Each row of a before or after table is a point. The points were changed in one or more steps. Then noise was added and the rows were shuffled. The steps act on columns, c1 being the first. Write out the steps. A step turns or swaps two columns, mirrors them in a line or flattens them onto one, adds a multiple of one to another, or multiplies or shifts one. Angles are multiples of 10 degrees, from the lower column toward the higher: turns from -170 to 170, lines from 10 to 170 but not 90. Use the fewest steps. Two steps may share a column if one is a turn and the other turns, adds or multiplies; they go together, in the order done. Otherwise the lowest column goes first.

Before (11 x 2):
[[ 0.64  0.22]
 [-0.07 -0.19]
 [-0.64  0.14]
 [ 0.03 -0.23]
 [ 0.08 -0.36]
 [-0.29  0.28]
 [ 0.56  0.28]
 [ 0.11 -0.28]
 [ 0.31 -0.30]
 [-0.57  0.20]
 [ 0.09 -0.27]]
After (11 x 2):
[[-0.20  0.38]
 [ 0.03 -0.63]
 [ 0.23  0.41]
 [-0.28  0.29]
 [-0.03 -0.38]
 [ 0.16 -0.61]
 [-0.13  0.52]
 [ 0.07 -0.67]
 [ 0.04 -0.44]
 [ 0.03 -0.59]
 [ 0.26  0.56]]
Steps: multiply c1 by 0.4; multiply c2 by 2

Before (11 x 3):
[[-0.16 -0.43 -0.43]
 [ 0.16 -0.34 -0.45]
 [ 0.22 -0.39 -0.46]
 [-0.13  0.54 -0.35]
 [ 0.09 -0.37 -0.18]
 [-0.02 -0.07 -0.18]
 [-0.15 -0.37 -0.03]
 [-0.14 -0.36  0.50]
 [ 0.86 -0.17 -0.10]
 [-0.11 -0.32 -0.28]
 [-0.18  0.83 -0.34]]
After (11 x 3):
[[ 0.24  0.56  0.31]
 [-0.21  0.47  0.31]
 [-0.12  0.35  0.28]
 [-0.08 -0.38  0.40]
 [ 0.10  0.51  0.26]
 [ 0.15  0.18  0.34]
 [-0.14  0.23 -0.59]
 [-0.16  0.07  0.39]
 [-0.06  0.22  0.00]
 [-0.16  0.15 -0.85]
 [ 0.95  0.20  0.13]]
Steps: mirror c2 and c3 in the line at 130 degrees

Before (14 x 4):
[[ 0.61 -0.50 -0.39 -0.07]
 [ 0.39 -0.52  0.63 -0.18]
 [ 0.11 -0.65 -0.03  0.18]
 [-0.22 -0.71  0.20 -0.01]
 [ 0.00 -0.06 -0.10  0.16]
 [-0.38 -0.02 -0.33  0.44]
 [-0.26  0.36  0.01 -0.13]
 [-0.23 -0.07 -0.37  0.33]
 [-0.19 -0.11 -0.36 -0.02]
 [-0.30  0.42  0.34 -0.33]
 [ 0.03 -0.63  0.68  0.52]
 [-0.32 -0.22  0.18  0.52]
 [-0.40 -0.09 -0.25 -0.08]
 [-0.49 -0.33  0.69  0.14]]
After (14 x 4):
[[-0.26  0.76 -0.12  0.12]
 [ 0.14 -0.26  0.18 -0.07]
 [-0.69  0.06 -0.04 -0.46]
 [-0.38  0.84 -0.40 -0.08]
 [ 0.05  0.36  0.20  0.03]
 [-0.35  0.20  0.45 -0.26]
 [-0.24  0.38  0.60  0.26]
 [-0.20 -0.24  0.29 -0.80]
 [ 0.13 -0.11 -0.37 -0.60]
 [-0.07  0.34  0.46  0.29]
 [-0.32 -0.31 -0.04 -0.11]
 [-0.05  0.31  0.13  0.39]
 [ 0.72 -0.12 -0.01  0.17]
 [-0.30  0.34  0.04  0.36]]
Steps: turn c1 and c3 by 20 degrees; turn c3 and c4 by -110 degrees; shift c2 by 0.40
